Rows are points. Each copy is the shape, with its points in the same order, turned, moved and blurred by noise. Some copies are also mirrored. Which?

Shape, 6 rows:
[[ 56  68  38]
 [ 44   7  16]
 [ -8 -25  44]
 [-23 -68  14]
 [-49  -2 -86]
 [ 45 -22  28]]
Copy 1:
[[ 45  43  51]
 [ 33  15  -8]
 [ -4 -40   1]
 [-21 -64 -40]
 [-70  32 -95]
 [ 44 -24   3]]
Copy 1 is: only turned
Copy 2 (6 x 3):
[[ 65  52  -5]
 [ 46   6  17]
 [-13  -1  36]
 [-33 -56  54]
 [-20 -85 -55]
 [ 42 -11  45]]
Copy 2 is: only turned
Copy 3:
[[-63  60  63]
 [-28  -1  21]
 [  3 -32  33]
 [ 26 -75   5]
 [ 80  24 -52]
 [-64 -23  18]]
Copy 3 is: mirrored

Shape:
[[  12   -4   67  -19  -40  -19]
 [ -28  -29   50  -30    1   -6]
 [ -31  -55   64  -78  -19  -21]
 [  71    9  -32  -59   25   38]
 [ -59  -39   45   30  -31   29]
 [ -27   20   77   69   29 -109]
 [ -12  -57  -20  -26  -37   29]
 [  67    5  -69  -42   11    2]
 [ -18  -17  -38   -4  -25   40]
 [  31   55  -20  -74   -9  -25]
 [  11  -32  -46   51  -65   16]]
Copy 1, 11 rows:
[[  62   14   29   14  -46  -27]
 [  56   12  -19   -2  -21   -1]
 [  90   22  -58  -24  -50  -11]
 [  13  -35   16 -108    5  -20]
 [  17  -22  -10   62  -49   22]
 [  33   97   20   93   24  -70]
 [  -4  -46  -36  -17  -68    4]
 [ -38  -15   -1 -115   -4  -47]
 [ -36  -23  -20  -15  -37   17]
 [   1   64   10 -102  -36  -34]
 [ -60  -44   -2    2  -65  -28]]
Copy 1 is: mirrored
Copy 2:
[[ -56  -76  -23   13  -45    3]
 [ -30  -44   19    3  -39  -20]
 [ -19  -70   17  -26  -69  -54]
 [  15  -21  -29  -64   38   53]
 [ -26  -11   23   56  -80    6]
 [-100  -54   15  111   42  -45]
 [  39  -14  -21    2  -65   10]
 [  35  -11  -62  -34   43   35]
 [  24   23  -33   10  -41   27]
 [ -34  -21  -71  -54   24    0]
 [  30   -7  -64   73  -48   47]]
Copy 2 is: mirrored
Copy 3 (11 x 6):
[[  43  -35   -4  -14  -25    7]
 [  -1  -65    6   -1   -9   29]
 [  -1 -100   -7  -62   -1   19]
 [ -18   66   24  -74   21   60]
 [ -36  -65   33   37  -35    3]
 [  59  -51   -5   85   72  -48]
 [ -50  -32   52  -49  -28    8]
 [ -27   68   17  -70   32   13]
 [ -68   -4   36  -28  -15   -1]
 [   1   40  -60  -63   20    3]
 [ -35   28   79   -5  -33  -62]]
Copy 3 is: mirrored

Shape:
[[-46  33 -43  11 -29  69 -30 -34 -15]
 [  5   1 -15  35  36 -40 -13  23 -29]
 [ 37  25  14  25 -33  56 -14   9  -6]
 [  0  10 -21  -2 -37  28 -13 -58  45]
 [-51 -73 -65 -20  27 -52  12  45 -26]
 [-11  -4  30  26  15 -52 -10   4  18]
 [-22  31 -38  27 -27   2  -6 -46  22]
 [-29 -41  22  18  87 -22  -4  16  22]
 [ 75  28 -24 -57 -23   3   9 -22 -67]
 [ 63  32 -13  -2 -11  36 -59 -65 -16]
 [-66  10  16  -9  66 -30  74  38 -36]
 [ 39 -21 -18  -2  19 -98   4  -8   4]
 [ -7  21  27 -77  -3  17   1  35 -68]
 [ 72  47 -16 -57   3  50   0  16  -7]
 [-41 -18 -33  22 -54  48  42 -62 -46]]
Copy 1:
[[   9   93  -10   19   34   -5  -27  -20    2]
 [  -3  -47    2   26   37  -30   28   28   -5]
 [  54   44   28  -18   -5  -29    0   28    3]
 [  68   23  -10   13    5  -10  -45  -38   43]
 [ -70  -68  -77   17   -6  -19   -8   -5  -22]
 [   2  -60   36    9   19  -18   -5   -5   27]
 [  29   20   -8   55   15  -17  -25  -27   42]
 [ -33  -75   -1  -45   47    0   23   -7   42]
 [  92   -8  -33   28   -6   33  -13   31  -73]
 [ 111   28   -5   -3   61  -20  -33   14  -20]
 [ -64  -49    9   17   -2   72   65   -8   -5]
 [  35 -108  -25   42    6  -14   -6   14    8]
 [  -3   -5   17  -14   -7   62  -25   29  -81]
 [  79   23  -29  -19   -3   45  -16   71   -9]
 [  20   54  -26   30  -19  -20   14  -83  -25]]
Copy 1 is: mirrored
Copy 2, 15 rows:
[[ -10   36   43  -21  -52   37  -39  -86  -26]
 [  -4    2  -41   49   -4   -3    9  -18  -33]
 [  29  -10   33   -2  -42   79  -11  -17  -25]
 [  21    6   56  -40  -34   18    7  -64   29]
 [ -91   -8  -80  -19   15  -35   -4  -15  -17]
 [   0  -27    9   49   -1  -22    1   -1   16]
 [   9    8   18    2  -40    8    4  -81   21]
 [ -46   15    5   49   57  -17    8   23    1]
 [  80  -19  -48  -53    3   35  -21  -45  -52]
 [  82   25   42  -24  -37   19   16  -42  -49]
 [ -43  -12  -51   53   85   19  -59  -39    8]
 [  33  -36  -55   12   16  -44   40  -14    9]
 [  23  -15  -35  -29   28   28  -95   -1  -49]
 [  81   37  -19  -46   -4   67  -28    1  -14]
 [ -32  -39   25  -37  -13   54  -10 -121  -28]]
Copy 2 is: mirrored
Copy 3 (15 x 9):
[[ -4  58 -67   3   3  31 -51  29  -9]
 [ -3 -53   2  67  -3 -26 -29  30  -3]
 [ 27  22  -8  15  21  40  -7  45  48]
 [ 18  21 -56 -30 -11  15   4 -17  18]
 [-70 -58  -3  16 -34 -70 -12  51 -70]
 [ -2 -38  27  30   9 -31 -23 -26  13]
 [  4  26 -54  20 -26   7 -12 -24   2]
 [-44 -96  -1  13  40 -21 -44 -11  -9]
 [ 97  -2 -22  24  -3   0  43  75 -31]
 [ 93   2 -65   0   5   9 -20  38  37]
 [-47 -50  31  64  44   9  -8   1 -93]
 [ 23 -74   4  35 -32 -64  25  -8  -9]
 [ 36  14  26   6  62 -12   3  76 -69]
 [ 54   4 -44  14  62   9  52  76   5]
 [ -2  28 -26  -8 -66  74 -21  25 -52]]
Copy 3 is: only turned

Shape:
[[   9   -2   30  -14  -77   20   -9  -14  -11  -31   -4    9]
 [  24   38   29    3   14  -50  -18   19   12  -42   32   62]
 [ -17   30   18   20  -17   13   72  -10   14   47  -38  -20]
 [  14   33   30   -4   13   25   30   70  -20  -52    6    9]
 [  25   26  -19   27   14    5   -5    1   13  -15   44    7]
 [  17 -121   26  -37   -6   13    1  -19   10  -30  -54  -28]
 [ -11   22   37   30   23   -1   -6  -16    5  -54   34   -9]
 [  14   34   15   21   11  -25   -1   -8  -59   37   20  -23]
 [ -29  -17   -8    3   16   16   -7  -27  -35    7   14  -18]
 [  25   34   18   26    3   26  -21  -28   12  -27   32   -7]
 [  25    4   37  -57   14   37   21    1    7  -21    7  -26]
 [  23    9    8  -10   13   33  -10  -29    8  -44   33  -21]
 [  16   33   17   23  -32  -36  -12  -17   21  -46   28  -29]
 [   5  -37   18   15   21  -13   -8   23    5  -49   35  -15]
 [  11  -32   36   -6   22   37  -14  -24   12    6  -12    8]
 [ -23   32  -37   18   19   35  -28   48    2  -31  -54  -24]
 [  17  -19  -60   -2    0  -26  -12   -9  -57  -32  -90   51]
 [ -55   31   22   -5   -1   37   -4  -23   15   23   36  -12]]
Copy 1, 18 rows:
[[ -22   -4   44   24  -38  -17   43  -33  -17   -8  -52    0]
 [  46   35   54   12   -9   22   54    9   40  -26   39   -6]
 [ -39   22   -4   13   51   36   31   19  -10   62  -71    5]
 [  29    7   -4  -15  -15   31  100   27  -16  -33  -29  -16]
 [  14   20  -19   25  -26   28   10   33    2   -7   16   -4]
 [   1  -80    0   -6   11   25  -10 -108   -2  -33  -74  -24]
 [ -26   11   -4   31  -15   39   35   16   22  -48   14   -6]
 [   1   34  -15   60   47   -1   35    7  -47    6   17   13]
 [ -20   -7  -12   24   14   18   -4   -4  -35  -29  -12   36]
 [ -14   34  -14   46  -43   26   21    3    4  -22    0   -6]
 [ -13   19  -13  -36  -11   30   38  -40  -32  -20  -24  -26]
 [ -12   16  -23    7  -42   24   12  -12   -9  -39   -3  -18]
 [ -32   16    6   33  -20  -17   47    0   36   -9   22  -38]
 [   9  -47   -7   10  -10   35   34   -8   13  -40   26  -21]
 [  -5   -3   -4   15  -19   67    8  -53  -15  -15  -27   18]
 [  28    4  -62   -4   -3   -2   55   16   34  -31  -66   51]
 [  83    8   25   30   40  -37  -12   -5   19  -55  -88   31]
 [ -62   21   -3    2  -20   48   24    5  -20   10    3   52]]
Copy 1 is: mirrored
Copy 2 (18 x 12):
[[  3  14  31  -3 -41   6  -7   3 -19 -40  12  54]
 [  7  26 -34  31  23 -64 -21  37 -10  31  25  36]
 [-40  37  12  26 -28  36  78   5   6  20 -45  -5]
 [ 24  26   4 -22   5 -32  36  68 -45  -3  14 -10]
 [ -4   3 -26  37  -1 -18 -11  25  -4   0  26 -34]
 [ 34 -24  27 -81 -23  11  22 -18 103 -22   3  29]
 [-25 -10  -1   9 -17 -74   7  33   3 -11  -1  -7]
 [  6  -3  33  32   6 -20  -2 -19 -41  57 -32 -20]
 [-30 -17  11 -19  -5 -15   3 -32  -2   1  -9 -28]
 [-16  20  14  38 -24 -42 -17  17  10 -27   9 -22]
 [  6  61  22 -43 -46 -22  17  24  22  14  22 -21]
 [ -2  14   2  -6 -45 -41 -11   6  12 -16  24 -33]
 [ -4 -11 -13  42 -52 -45 -24  32   1 -12 -21  19]
 [  5 -37 -10 -20  -6 -38  -5  43  27   9  14  -4]
 [-21  17  34 -16  12  -8  10  -7  52  -6  12  -2]
 [  8  23 -36 -25  29  15   3  34 -18 -52 -55 -46]
 [ 76   2 -49 -16  50  10  31 -67  -3 -31 -32  21]
 [-90  30   9  -9 -29  -9  -6   1 -12   1  -7 -19]]
Copy 2 is: only turned
Copy 3, 18 rows:
[[ 17   9   6 -49 -68  12 -31  16 -43 -12   8   1]
 [ 18  20   9  -3  20 -16 -40  39  41 -18  35  49]
 [-17  -9  51  11 -26 -23  72   1 -47  -6  18 -31]
 [-33  14 -39 -15  23  11  -5  63 -20  -9  43 -10]
 [ 10  20  -8   5  -2  14  -4 -15  28  25  42   2]
 [ 55 -88 -15  -8 -13  -6 -63 -28 -90 -27   2 -52]
 [-10  41  15  14   3  13 -45  -9  -4 -16  62 -11]
 [-17  38  24  38 -10 -30 -11   5 -22  58  -6   1]
 [-30  -8  10  23 -27   3 -35 -35 -15  21  -3 -36]
 [ 13  44  10   0 -10  39 -17 -22  -8   6  38   9]
 [ -6   6  -7 -47  39  12 -13 -13 -54  -9   3 -25]
 [  5  26 -14 -21   5  29 -33 -43 -20   1  32  -9]
 [ 43  63   5  -7 -28 -18 -25  -6  -3 -10  49  -9]
 [ 21  -7 -14   7  10  -2 -62   7  -3   5  55 -40]
 [ 14 -35  27   6   7  41 -28 -19 -41  -4   1  -9]
 [ -7  11 -58  49 -19  37  20  18   4 -37 -11 -48]
 [  1 -56 -69  54 -61 -35 -16  -2 -16 -31 -33  47]
 [-35  24  59 -14 -15  29  -3 -24   7  -4  -1 -47]]
Copy 3 is: only turned
Copy 4 (18 x 12):
[[  25   -5  -22   47  -37   -5   11  -13  -13  -28   15   47]
 [  -3   22   21    5   56  -85    9   16    8  -56   16   58]
 [ -46  -27   32  -14  -43   17   70   40    5    6    7   11]
 [ -11  -29   22   16   21   -9    5   38   -1 -100   33    3]
 [  10   30    5   17   48  -21   41   23   24  -29   15   -4]
 [ -19  -72  -42   27  -33  -16  -39  -70   35   11  -28  -26]
 [ -22   31   19   60   25  -44   34    5    1  -52   -8   -8]
 [  32   11   56  -14    6  -35   40   25  -38   -9    0  -19]
 [  -2    4   17   23   20    7    7    1  -21   10  -24  -32]
 [  14   43    4   44    9  -29   36   25   24  -35   -7   -6]
 [  -8    1   24    4  -22   15  -10  -15   31  -70  -19   -4]
 [  11   34   -3   39   15   -6   15  -10   26  -53  -27  -16]
 [   3   37  -15   29    3  -58   65  -15   -4  -48    7   10]
 [ -16   -6   -5   39   37  -41    4  -31   15  -43   20  -29]
 [ -14   -1   11   32  -12  -16  -26   11   39    6  -24   -8]
 [ -26  -21  -63    0   20   -3    7   78  -23  -49   -7  -31]
 [  34  -96  -49   -7   47  -37    5   35  -27   10  -55   37]
 [ -36   62   26   25   -4   23   12   21  -16   -3    3   -3]]
Copy 4 is: only turned
